Each row is a point. Examples show where two turns around zero, p and q, send a point. Where does a point land after both, in the order given? Backwards means that the second turn is done in reverse. Each puzzle has new turns, and all numbers are rounded.
In the rows, 128 means zero.

Turn p:
[ 92 153] -> [117 170]
[103 113] -> [ 99 133]
[153 117] -> [140 103]
[164 128] -> [155 105]
Turn q:
[114  74] -> [84 94]
[122 157] -> [141 155]
[141 127] -> [138 119]
[135 153] -> [149 143]
Where do these land?
p, then q: [106 175] -> [170 159]
q, then p: [146 109] -> [113 107]
q, then p backwards: [130  91] -> [132  91]
q, then p: [130 137] -> [137 128]

Turn p:
[115 133 113] -> [114 130 113]
[118 121 174] -> [122 132 175]
[141 110  75] -> [135  98  80]
[145 138 173] -> [150 147 168]
[123 138 105] -> [121 133 104]
Turn q:
[122 154 132] -> [127 152 140]
[139 161 126] -> [147 155 140]
[153 155 109] -> [163 150 125]
[100  78 112] -> [95 97 90]
[145 137 131] -> [145 130 137]
[109  83 158] -> [ 92  84 135]
Where do these land?
q, then p: [120 126  82] -> [129 132  81]
p, then q: [142 131 133] -> [141 125 134]
q, then p: [104 119 134] -> [102 127 129]
p, then q: [139 165 108] -> [153 161 115]
p, then q: [134  98 183] -> [117  91 178]

Turn p:
[141 146 162 119] -> [157 138 154 139]
[129 148  98 112] -> [127 152 110 103]
[126 132 141 205] -> [112 127 108 202]
[120 132 147 114] -> [132 131 152 125]
[143 108 124 106] -> [141 107 127 105]
[111 145  76 116] -> [102 156  99  95]
[125  85 149 125] -> [124  84 147 130]
Turn q:
[104 129 154 123] -> [ 99 122 146 119]
[153 110  63 100] -> [176 111  72 115]
[118 140 121 143] -> [117 145 120 136]
[118 121 179 158] -> [ 99 126 173 155]
[146 141 124 116] -> [148 137 131 115]
Where do these land?
q, then p backwards: [118 147 124  76] -> [129 120  98  81]
q, then p backwards: [122 104 126 106] -> [136  97 122 122]
q, then p: [151 117 144 134] -> [144 113 133 149]
q, then p: [116 130 159 134] -> [118 128 158 141]
p, then q backwards: [133 143  87 190] -> [ 97 124  74 171]

Turn p:
[123 146 158 128 110 110 130 111] -> [129 126 152 127 105 110 147 109]
[142 131 137 114 155 172  72 116] -> [111 123 154 109 145 153  68 105]
[124  98 145 153 135 121 133 157] -> [132  93 127 135 129 116 126 165]
[133 126  88 127  58 127 152 134] -> [130 148  82 143  77 159 159 132]
[118 123  80 136 115 148 102  94] -> [100 133  88 143 129 149 109  90]
[ 80  91 160 128 143 118 165 171] -> [102 103 138 120 142 101 163 196]
[146 137 129 136 156 131 118 104] -> [143 122 135 127 153 126 113 100]
[108 146 138 139 141 113 138 160] -> [129 137 148 152 135 109 136 158]
[149 133  93 100  86  84 145 123] -> [154 169  86 117  88 116 149 120]
[157 148 151 119 181 156 126 110] -> [150 125 168 107 176 142 111 106]
Turn q:
[ 71 116 105 124 143 111  91 111] -> [ 72 116 103 132 144 103 112 161]
[129 139 182 128 130 152 125 127] -> [114 138 177 111 122 134 134 106]
[139 153 116 149 119 114 156 172] -> [163 160 127 155 114 135 154 148]
[167 160 149 130  65 128 116 154] -> [159 160 146 132  59 137 108 114]
[104  84  97 144 153 131 108 106] -> [100  88 108 142 166 136 108 148]
[137 104 114 149 172 143 106  94] -> [117 102 130 142 183 131  98 115]
[106 135 105 109 149 158 153 101] -> [104 132  95 113 160 141 151 105]
[120 126 159  96 118 156 106 138] -> [108 139 150  84 113 141 114 127]
[167 112 129 136 100 101 153 161] -> [186 116 133 137  96 135 138 144]
[100 134 116 129 136 115 168  91] -> [109 111 100 140 139 111 171 109]
[169 145 134 114 122  97 127 153] -> [177 146 135 121 111 104 120 133]
Where do these land?
p, then q: [170  70 146  89 102 132 173 106] -> [164 116  76  57 120 154 141 117]
p, then q: [132 149 159  95 106 145 156 111] -> [125 132 136  94 111 135 165  90]
p, then q: [117 130 156 130 113 152 139  74] -> [101  87 123 108 132 133 157  96]
q, then p: [ 96 159 116 135 166 105  85 119] -> [118 146 140 168 143  70 113 138]
q, then p: [138 141 123 140 143 136  87 152] -> [128 135 164 147 125 122  92 128]
p, then q backwards: [112 151 149 140 161 113 123 143] -> [130 134 150 151 160 104 112 132]
p, then q: [128 133  99 134 111 103 111 163] -> [138 154 120 163 104 130 108 145]
q, then p backwards: [ 91 135 133 112 139 164 136 110] -> [ 95 120 121 102 128 155 136 100]
q, then p: [124 108 108 159 111 109 111 175] -> [142 114 136 159 104 151 103 170]
q, then p: [170 103  91 147 129 122 158 127] -> [167 102  96 126 146 160 106 123]

Turn p:
[101 151 145 111 115 105 150 137 109] -> [111 156 158 106 138 108 129 130 106]
[121 163  97 125  94 113 132 115 122] -> [131 173 124 150 113 105 133 117 108]
[117 120 119 108 106 138  96 136 120] -> [121 145 119 122  97 145 103 139 125]
[111 139 158 160 141  91 113 109 121] -> [ 98 110 158 151 149 113 106 103 120]
[123  42 168 198 168 141 166 128 169] -> [ 97  20 145 124 132 128 180 128 184]
[137 104  92 100 156 138 131 106 144] -> [130 129  71 113 136 133 135 116 153]
[123 156 140 123 116 147 128 111  97] -> [134 147 143 125 127 150 131 108  93]
[195  85 133 121 127 136 112 150 126] -> [183  82 111 110 108 130 103 144 143]
[121 158 144 110 115 140 130 130 155] -> [136 164 152 129 136 143 132 130 147]
[131 163  84 124 143 131 122 157 118] -> [137 154  98 149 146 125 128 164 102]
Turn q:
[110 140 135 158 147 129 159 116 151] -> [ 96 127 128 158 150 137 158 129 134]
[ 90 116 172  73 127 116 139 119 138] -> [ 79 142 165  76 123 143 122 122 129]
[112 157 103 170 143 120 100 132 136] -> [127 135  98 166 152 109 114 145 157]
[149  79 138 143 131 158 156  78 119] -> [127  87 147 153 119 164 133  80  94]
[132 152 175 105  89 136 154 119 156] -> [101 164 158 121  81 135 162 119 131]
[117 103 121 160 116 161 116 148 118] -> [136  99 103 146 109 156 113 151 129]
[146 158 115 141 121 117 123 200  97] -> [170 138 112 125 124 100 137 197 119]
[105 152 122 102 123 113 166 140  95] -> [112 160 123 104 143 122 137 150  83]
[114 130 109 149 135 158 137 121  96] -> [133 129 108 155 141 154 113 137 100]
[141 105 124 119 132  64 107  94 118] -> [120 104 142 112 141  70 102  92 121]
[161 122 127  95 146 130  76 134 146] -> [171 129 147 102 129 122 106 111 172]
[161 122  93 121 126 133 104 134 166] -> [166 122 104 119 124 122 140 102 166]
Where do these land?
q, then p backwards: [158 108 168 106 104 126 116 120 118] -> [135 112 163 132  79 123 127 126 112]
p, then q backwards: [176 110 100 129 167  99 112 109 113] -> [132 101  65 151 131 110 101 119 112]
q, then p: [123 131 151 122 102 167 124  95 115] -> [130 140 152 150  99 163 129 109 107]
q, then p: [159 162 123 154 103 163 154 145 161] -> [163 134 145 151 118 104 190 133 121]
q, then p: [117 124 162 115 165 123 154 119 112] -> [108 111 153  99 155 156 125 130 117]
q, then p backwards: [118  93 166 126 160 169 102 146 175] -> [125  94 180 132 138 169 106 135 178]
p, then q: [124 112  98 173 166 103 107 163 135] -> [122  70  90 125 148 118 121 165 142]
p, then q: [114 168 118 130 112 121 156  94 142] -> [104 157 142 164 148 111 148 119 112]
p, then q: [ 97  91 103 121 125  97 132 129 103] -> [100 135  94  91 132 108 102 131 114]
p, then q: [106 164  89 109 116 126 150 119 113] -> [127 173 117 143 153 107 134 142  97]
p, then q: [115 144 132 123  88 115 102 170 121] -> [132 146 135 129  93 107 112 175 141]

Turn p:
[ 90 124 138 142 118 142 151 138 109 108 123 157] -> [104 128 142 127 116 155 169 123 125 102 110 133]
[124 115 121  39 147  51 136  98 109 157 129 143] -> [144  59 161  95 122  45 127 116 114 109 172 127]
[111 126 102 101 145 134 139 151 118 113 157 105] -> [114 123 113  94 130 140 127 136 116 114 158  92]
[126 145 133 141 105 135  92 105 155 155 114 102] -> [122 148 122 152 122 120  86  93 130 156 124 145]
[147 166 126 141 154 155 148 125 158  62 122 103] -> [168 190  91 125 129 146 131 128 151  91 127 102]
[135 117 117 119 138 156 144 133 167 110 134 148] -> [140 127 114 100 119 147 128 133 172 121 114 121]
[132 108 116 125 125 150 131 115  97 143 118 115] -> [139 103 129 135 136 147 133 111 106 147 124 112]
[126 113 196 159  82 142 137 172 107 147 143 114] -> [ 98 160 195 156 121 169 138 158 117 164 133 133]
[127 116 111 157 148 140 130 107 144  86 146 126] -> [135 126  91 148 133 155 122 136 152  92 125 118]
[132 123 145 150 149 131  66 154 102 133 100 126] -> [127 140 135 129 168 139  99 141  81 130  99 163]
[124 143 120 123 166 136 144 116 125 165 147 101] -> [127 125 114 121 167 125 135 105 135 147 171 118]
[144 143 133 130  52 102 132 103 117 158 141 201] -> [119  98 138 155  55  96 166 140 133 165 118 182]
[146 125 107 137 137  91 114 146 157 128  90 123] -> [128 138 120 126 146  81 103 142 134 127  90 117]
Turn q:
[115  96 143 115 111 138 105 139 135 144 118 156] -> [124 101 119 102  97 144 118 146 128 133 128 155]
[ 89 134  76 139 101 135 134 134 122  95 148 136] -> [ 96 155  88 147 122 142 139 136 104  97 161 119]
[165 154 137  93 174 179 130 108 135 167 147  98] -> [166 131 162  89 198 145 108 128 141 156 137 107]
[119 159 103 120 114 122 155 103 110 112 143 191] -> [120 177  89 146 136 139 140 106 119 143 149 175]
[107 108  99 167 124  94 135 134 118 109  88 154] -> [100 129  85 172  94 130 133 126 145 114  98 132]
[152 132 121 152  87 107 110 151 110 122 114 133] -> [138 134 128 153  74 133 119 110 107 130 122 115]
[ 85 144 125 130  85 116 155 109  95 111 108 130] -> [ 86 144 115 134 110 143 181  94 115 122 127 136]
[120 101 146 164 120 117 149 154 110 128 149 137] -> [122  92 132 172 120 124 140 139 103 128 130 145]
[165 140 139  60 159 119 142 111 173 137 163  77] -> [181 134 146  72 179  70 138 133 140 135 147 102]
[127  91 121 140 119 126 136 155  97  87  92 137] -> [130 117 104 151 102 146 139 130 107  89  82 136]
[125 113 140 142 129 132  83 152 110 121 131 135] -> [113 116 141 129 105 134  93 144 101 121 112 133]
[147 112 144 131 154 139  90  78 127 155 152 115] -> [120  98 145 102 160 116  75 100 138 141 136 128]
[116 114 104 151 107 118 142 149 130 153  99 132] -> [122 111 103 151  96 149 145 136 143 141 125 109]
[130 168 159  99 185 116 124 141 161 151 125  89] -> [138 146 177 100 162  92 134 164 157 157 109 103]
[157 154 163 117 151 164 130 102 188 127 142 101] -> [162 136 185 100 164 116 118 130 172 112 158 128]
Where do these land?
q, then p backwards: [129 123 175 102 144 150 172 123 160 191  75 165] -> [169 106 149 130 137 183 158 129 156 169 139 203]
p, then q backwards: [150 101 125 115 162 125 106 141  73  96 104 154] -> [143  85 148  92 145 159 140 170 104 103 142 113]
q, then p: [116 129 132 104 153 141 114 162  94 118 135 119] -> [134 138 146 103 152 133 145 126  82 127 117 123]
q, then p: [116 130 132 128  93  85 131 129 154 146 148 126] -> [ 94 110 138 148 103 104 133 143 139 142 156 116]
q, then p backwards: [173 119 150 113 163 135 135 138  60 111 112 108] -> [137 101 127 137 139 147 106 128  96 124  45 127]
q, then p: [108 148 136 138 107 117 124 122 146  65 159 116] -> [116 151 125 147 100 120 153 150 116  74 157 137]
p, then q backwards: [141 130 122 131 100 135 120 124 186 125 172 129] -> [121 131 105 148 123 120  99 125 172 152 105 165]
p, then q: [123 117  97 138 118 120 108 131 147 100 121  89] -> [100 143 132 120 111 130 107 122 122 106 119  83]
q, then p: [119 139 105 172 101 125 139 150 145 115 149 127] -> [ 96 150 108 163 117 153 135 154 129 127 143 120]
q, then p: [139 150 144 119 186 130 146 106 146 196  88 158] -> [129 132 137  91 170 102 105 101 191 176 106 156]
q, then p backwards: [108 112  82 130 112 126 144 103 113 123 151 118] -> [101 147  88 140 150 128 133 113 111 128 148 105]
p, then q: [124  98 146 154 161 142 100 115  97 133 120 120] -> [124 115 135 144 160 153  90 135 128 115  96 148]
p, then q: [118 167 117 121  63 133 124 117 143 143 130 135] -> [103 132 115 123  90 139 148  92 133 158 169 128]

Turn p:
[112 157 110  82 136 100  86 146  93  82  87 118 133 114] -> [ 98 101  86 100 155 122 150 172 117 104 139 153 153  79]
[131 110  96 186 157 128 139 143 131 165 149  90 178  99] -> [143 189 154 111 105 128 128 141 154 187 174 131 107 123]
[106  97 138 134 142 122 105 144 108 141 144 100  94  96] -> [147 147 119 122 156 103 144 128 130 109 182 109 128 142]
[145 156 147 126  99  77 141 108 124 157 150 125 138 140] -> [147 132 155 118  86 116 136 109 161  94 102 137 142 110]
[122 134 126 111  71 127 124 112 139 115 130 158 135  95] -> [114  80 151 124 135 152 107 110 149 117 133 110 150 109]
[161 132 148 155 155  85 134 110 144 146 121 136 149 114] -> [171 134 150 131 125 116 153 126 162 152 104 147 113 107]
[127 139 134 137 149 123 140 127 135 143 172 172 138 159] -> [126 138 123 166  95 122 123  90 130 127 113 132  90 112]
[142 128 145 180 122 171 131 110 111  93 125 131  97 142] -> [147 158 127 135 163 143 106 108  82 141  97  98 144 131]
[127 110 118  95  80 165 127 182 116 193 133 139 119 140] -> [101  95 156 135  75  95 109 148 101 111 162  83 121 162]
[128 133 160 123 117 143 140 144 168 116 110 100 121 126] -> [132 121 160 138 142 155 143 142 110 119 126 150 141 162]
[106 136 132 106 142  56 159 124 134 109  94 138 156 144] -> [101 119 115 149 124 111 162 137 176 131  98 180 158 110]
[117 167 117 137 124 178  96 112 154 138  93 132  88 141] -> [100 125 142 106 164 152 127 147  96 109  91  95  88 144]
[147 128 115 122 138 141 159 140  82  93 160 140 100 121] -> [144 133  74 142 109 142 135 105 100 134 138  99 157 117]
[127 143 142 144 148 162 126 135 114 111 143 160 137 166] -> [116 141 117 153 123 126 112 104  80 138 108 134 107 111]
[150  85  97 118 113 113 125 118 184 156 125 105 135 165] -> [141 127 137 134 106 129  85 170 174 124 115 144 108 178]
[ 98  93 125  92 156 156 117  93 110  91 112 104 130  86] -> [119 106  82  87 183 133 129 111 126 151 164 147 140 151]
Turn q:
[154 154 111 135 162 135 107 124  76 124 137 104 114 166] -> [103 173 154 142 132 144 131 142 137 143 137 164 105  81]
[128 112 153 124 148 123 168 134 146  98  84 150 135  94] -> [161  84 142 116 145  89 146 122 147  95 117 105 135 120]
[154 110 137 160 113 153 118 113 151 122  82 151 139 119] -> [186 100 108 134 140 121 107 124 107 119 135 132 140 100]
[115 134 126 129 105 118 160 121 162 137 169 138  82 144] -> [119  98 141 133  93 137 122 131 147 170 121 141 145 175]
[149 156 152  93  81 138 156 157 169 150 164 159  93 126] -> [105  69 141  95  68 148 126 118 120 163 146 109 158 145]
[128  83 156 159 119 116 135 138 124 121 113 157 137 129] -> [139  93 122 139 160  86 123 128  97 127 131 136 126 135]
[114 127 127  98  99 146 150 165 156 162 119 117  83 142] -> [110  90 117  86  97 147 111 157 133 159  96 113 123 137]
[105 123 128  97  88 154 133 150 146 106 152 152  85 112] -> [107  85 129  80 120 146  95 110 149 134 137 134 142 163]
[139 134 109 138 177 103  70 135 113 132 154  87 145 133] -> [ 95 207 134 161 133 120 112 111 123 128 114 121 122 103]
[122 117 162 155 111 155 155 135 117 133 113 128 151  97] -> [130  81  90 143 133 116 141 131 124  96 143 123 115 120]
[120 166  85 153 156 117 103 120 106 135 133 101 132 122] -> [113 187 119 152 122 143 136 134 144 111 109 155 142 109]
[126 145 119  91 117  85 107  99 106 129 144  85 108 122] -> [111 166 156 128 116 170 146  96 123 127  98 132  99 149]
[119 137  96 114 174 105  90  99  81 158 135 130 147 130] -> [114 204 120 132 163 139 170 117 127 143 122 135 132 114]
[144 104  74  96 150 104 128  96 108 124 168  93 153 122] -> [134 206 129 120 110 111 148  98 146 136 135 133  89 153]
[118 114 148 153 100 129 152 148 141  95  77 163 186 136] -> [169  91 127 123 151  94 124 169  92  75 154 117 141 137]
[112 132 168 152 148 168 116 115 144 122 106 132 156 156] -> [148 113 121 165 164 138 109 161 134 124 155  98 132 106]
Where do these land?
q, then p: [ 94 140  93 119  92 104 138 103 102  92 141 132 112  99] -> [101 102 105 161 129 142 103 104 106 130  72 149 121 134]
q, then p backwards: [145 144 172 133 141  97  90 115 104 167 125 107  94 127] -> [116 174 142 158 140 153 153 132 141  98 118 183 137 132]
q, then p: [132 134 116 146 152 117 147  85 128 134 113 175 157 142] -> [162 139 135 146  74 136 147 120 130 164 117 140 126 111]
q, then p: [167 168  92 109 140 143 170 116 155 116 126 114 159 145] -> [157 106 173 139  90 176 123 132 118  98 137 125 160 124]
q, then p backwards: [173 137 120 153 135 143 124 125 103 135 161 169 133 178] -> [119 109 137 143 147 131 126 180 112 112 129 114 191 105]
q, then p backwards: [142 110 143 170  94 105 122 171 153  86  91 100 140 101] -> [152 130 163  99  89 131  84 129 115 135 145 152 109 190]
p, then q: [ 90 133 142 131 167 131 147 108 139 149 163  99 126 152] -> [146 120 168 132 123 169 144 150 149 148 140 154 157 145]
p, then q backwards: [134 134 102 139 111 157 137 171  87  95 140 139 165 102] -> [171 157 145 131 122 157  93 149 140 164 148 156 136 154]
q, then p: [ 95  84 120 111  94 149  80 113 103 135 122 106 107  96] -> [103 119  65  97 155 132 118 140 118 128 100 107  83 144]
q, then p: [112 133 166 106 119 152 129 130 160 119 154 104 128 101] -> [130 155 130 111 155 145  86 133 133 110 137 140 128 168]
p, then q: [ 99  89 152 136 111 109 155 143 144 162 130 112 116 103] -> [128 120 157 183 109 115 125 149 120 148 148 103 127 154]
q, then p backwards: [120 112 138 113 133 104  95 147 168 157 140 124 159 131] -> [128 116 112 157 115 166 146 135  91 133 123 136  93 145]
q, then p: [130  95 128  85 161  95 160 102 145 102  87 124 105 130] -> [176 103 135 131 133 116 170 150 127 120  84 156 137 170]
q, then p backwards: [174 163  96 138 158 169  95 137 114 125 123 162  90 136] -> [128 145 119 152 113  95 120 120 102  85 138 120 202 103]
q, then p: [113 143 140 131 111 146 131 154 115 147 103 152 129 177] -> [117 122 120 148 109 101 140 138 100 141 184 124 125 128]

Turn p:
[113 150 126 127  98 146 130 154 143 124 118 117 129 127] -> [129 138 131 122 116 171 126 141 133 131 111 141 122 112]
[125 116 148  90 158 152 139 136 136 129 106 117 107 136] -> [124 134 131  97 151 129 167 136 114 121 110 140 117 158]
[103 135 115 123  87  84 121 125 107 157 151 148  94 159] -> [ 92 149 123 170  98 103 128 133 140 171 143 164 119 116]
[112  97 157 113 116 137 154  98 115 118 115 130  95 134] -> [118 121 144 120 117  98 165 105 100 122 104 158 126 124]
[126 124 117 126 126  92 119 130 165 138 112 138 153 136] -> [122 130 109 107 119 119 103 130 171 139 121 128 145 137]
[117 146  94 131 144 120 123 101 125 118  91 100 108 132] -> [141 124  81 144 137 124 166 130 143 130 103 116 128 113]
[143 141 148 126 148 142 136 127 131 121 167 105 137  91] -> [131 140 131 104 137 142 120 116  90 116 154  91 119 120]
[125 109 112 148 145 147 156 141  89 137 119  95 135  99] -> [150 114 133 134 143 122 138 169  84 121 120 107 153 109]
[138 122 124 126 146 135 137 130 150 123 148 134 162 170] -> [120 132 141 127 113 141 127 120 147 118 139 108 155 173]
[106 152 131 123 133 128 117 123 121 155 127 137 145 114] -> [131 141 119 129 155 139 115 120 126 155 136 137 144 119]
[138 118 136 153 119 129 117 115 147 131 150 136 144 136] -> [124 111 147 128 112 129 109 106 140 137 137 108 132 132]
[165 136 131 162 111  98 134 121 119 126 137 159 138 146] -> [151 136 149 154 101 100 103 116 158 122 150 124 127 125]
[129 123 131 125 113  98 117 125 110 103 137 132 131 140] -> [114 138 118 152 112 109 108 119 128 112 121 134 120 131]
[133 132 155 150 127 134  96 126 146 135 104 123 121 127] -> [139 118 142 120 145 132 119 113 147 146 100 118 101 124]
[139 119 114  97 114 133 115 123 109 137 127 119 136  97] -> [140 112  98 122 131 128 111 137  95 134 137 145 121 131]
[119 119 131 119 147 141 130 138 134 103 130 150 111 137] -> [106 124 140 126 143 131 146 125 137  99 132 140 123 137]
[144 137 107 138 145 160 138 164 126 121 138 134 130  94] -> [143 116 138 119 148 157 126 161 120 101 159 118 125 114]
Turn q:
[127 115 124 114 137 152 113  81 146 125 150 117 124 137] -> [139  91 133 119 118 129 115 116 146 117 151 106 155 110]
[145 122 120 130 112 100 124 105 140 126 113 142 155 144] -> [122 133 117 119 137  93 126 133 115 123 132 138 167 140]
[141 138 146 127 135 124 132 126 104 129 103 126 137 111] -> [130 131 137 128 137 121 130 115 129 135  92 150 126 124]
[113 129 119  96 144 127  94 139 109 118 114 118 129 111] -> [123 117 140  95 130 116 111 130 124 121 104 117  94 114]
[127 151 131 145 110 145 131 135 131 102 126 133 129 105] -> [119 136 116 147 121 150 115 129 119 105 116 149 124 114]
[112 126 126 168 126 109 128 148 157 144 148 135 136 117] -> [117 152 123 158 115 115 123 146 127 142 167 141 115 126]
[ 99 108 132 149 113 147 116 125  91 126 122  92 134 134] -> [140  99 130 157 103 123 117 122  98 143 102 104 114 131]
[120 156  97 135 140  97 133 132 142 102 137 129  91 132] -> [112 151 117 131 132 120 145 114 139  79 150 115 102 136]
[110 108 122 141 140 140 146 135  84 143 128 134 156 124] -> [124 118 132 145 151 131 128 113  96 172 117 120 116 120]
[133 131 155 101 130 135 125 110 135 131 114 148 146 155] -> [119 123 148 107 139 133 111 130 139 135 117 128 167 147]
[112 121 127  84 146 130 154 133 150 105 153 118 120 104] -> [ 99 124 139 114 132 149 152 145 153 117 133 104 122  86]
[124 140 113 145 124 143 157 149 125 121  89 125  98 108] -> [114 136  86 142 125 149 142 114 140 126 101 140  98 138]
[128 116 142 129 109 133 123 127 145 124 148 143  98 115] -> [125 111 132 126 107 149 140 142 132 115 152 148 126 130]
[174 163 151  98 118 105 146 142 148 185 133 149 124 142] -> [151 188 144  87 126 141 151 129 153 150 139 155 159 150]
[143 106 137 160 138 114 100 141 116 132 121 115 132 155] -> [160 118 136 149 137  95 120 144 123 134 127 128 117 158]
[140 117 105 124 126 146 126 119 126 134 148 121 139 153] -> [154 120 118 123 138 133 123 128 117 132 144 101 145 125]
Where do these land?
q, then p: [111 136 116 125 132  31 129 133 125 131  96 111 115 129] -> [106 203 104 136  98  93 149 126 154 126 110 143 139 100]
p, then q backwards: [120 124 149 140 106 136 125 125 126 138 119 152 113 123] -> [130 129 151 129 146 126 120 119 112 138 132 135 132 100]
p, then q backwards: [132 120 118 143 125 144 126 138 116 125 113 125 168  94] -> [150 123 126 122 121 165 104 119 123 107 138 127 153 140]
p, then q: [117 126 141 125 145 138 129 126 134 137 123 114 171 140] -> [143 131 132 122 138 116  99 125 133 141 104 107 148 132]
p, then q: [115 123 139 129 139 105 119 132 114 103 189 110 134 128] -> [123 125 150 154  95 116 112 106 101 108 119  97 104 121]
p, then q backwards: [108 120 131 180 111 125 148 137 127 124 107 117 130 137] -> [129 129 165 110 130 133 135 118 127 115 134  85 151 116]
q, then p: [106 115 130 114 144 145 113 137 136 122 129 110 132 131] -> [114 117 126 112 129 132 125 144 120 141 107 119 105 127]
q, then p backwards: [142 110 111 124  95 133 124 140 117 123 181 143 126 141] -> [146 135 110 117 137 169 157 138 109 137 151 115 131 100]
q, then p: [131 122 148 117 142 135 149 142 135 119 138 129 119 129] -> [127 129 152 105 136 145 141 133 129 124 123 120 133 127]
q, then p: [141 117 132 116 146 132 148  86 127 142 107 111 117 130] -> [138 113 113  92 108 110 130 115 137 137 121 121 158 137]
q, then p: [118 151 121 116 138 136 126 137 109 131 111 156 113 136] -> [121 127 118 138 144 134 162 105 128 134 122 139 122 148]
p, then q backwards: [155 146  73 131 103 136 146 115 150 118 104 143 117 132] -> [161 112 130 136 115 149 128 116 163 137 139 103  83 105]
p, then q: [152 145 102 121 146 144 118 120 159 178 121 113 121 116] -> [166 138 115 101 132 145 153 136 150 159 151 102 130 115]
p, then q: [111 140 151 121 109 117 121 131 124 132 147 118 130 119] -> [127 129 138 117 107 132 111  99 118 129 123 136 115 127]
p, then q backwards: [119 120 145 114 141 145 114 121 132 116 160 166 130 132] -> [110 140 131 136 144 120 129 105 120 120 135 174 112 135]
q, then p backwards: [170 134 141 132 126 147 113 130 117 109 103 131 114 133] -> [138 124 127 114 126 146 119 134 123 110  80 139 148 130]
